Each row of a before or after table is a point. One or more steps were done to the points. Then noise was added and the rows were shuffled. The steps act on how far a point lies along the listed directions, d1 being the first. What was done? A step turns or swaps two directions, mirrors them in a line or flattens them onto one, adds a multiple of one to another, or multiplies one. Angles are multiples of 10 degrees, from the lower direction toward the higher: turns from -170 to 170, lines from 10 to 170 but not 90. Use the fewest steps. Two steps may share a direction if one is a turn and the other turns, adds or multiplies; they go together, in the order done. Otherwise the lowest direction goes first.
(in the rows, 128 means zero)

Directions:
(1): [179 131]
(2): [131  77]
Before (11 x 2):
[[115 156]
 [112 187]
 [117 102]
 [163 114]
 [165 125]
 [151 164]
 [169 122]
 [193 169]
 [183 128]
 [177 142]
 [195 147]]
After (11 x 2):
[[ 81 104]
 [ 86 127]
 [155  73]
 [ 90 133]
 [ 72  74]
 [ 64  96]
 [ 93 125]
 [135 157]
 [ 74 118]
 [113  90]
 [147  99]]
Steps: turn d1 and d2 by 170 degrees

Directions:
(1): [134 178 125  59 121 108]
(2): [ 88 125 139 145 119  53]
Before (14 x 6):
[[104 164 133  91 130  79]
 [130 111 119 130 127 157]
 [117 126 116 136 117 106]
 [128 128 130 132 115 121]
 [135 122 134 125 118 132]
 [156 137 124  94 139 167]
 [117 101 135 188 111 117]
 [126 163 129  76 138 135]
 [105 122 123 151 135  92]
 [138 130 118 141 128 149]
 [141 129 127 115 122 122]
 [124 116 133 137 136 139]
 [124 136 134 116 136 116]
 [108 144 138 125 128  85]]
After (14 x 6):
[[100 123 121 144 113  74]
 [ 73 112 132 176 128  38]
 [141 196 123  25 135 144]
 [140 121 133 124 119 139]
 [196 153 112  59 147 231]
 [126 106 133 149 138 151]
 [146 102 116 137 132 195]
 [144 136 126 103 122 122]
 [ 78 195 139  58 118   7]
 [152 124 115 144 132 179]
 [119 144 135 106 133 100]
 [122 127 132 135 114 111]
 [ 93  66 142 242 111  93]
 [ 78 152 146 123 119  21]]
Steps: multiply d1 by 2; multiply d2 by 2.5
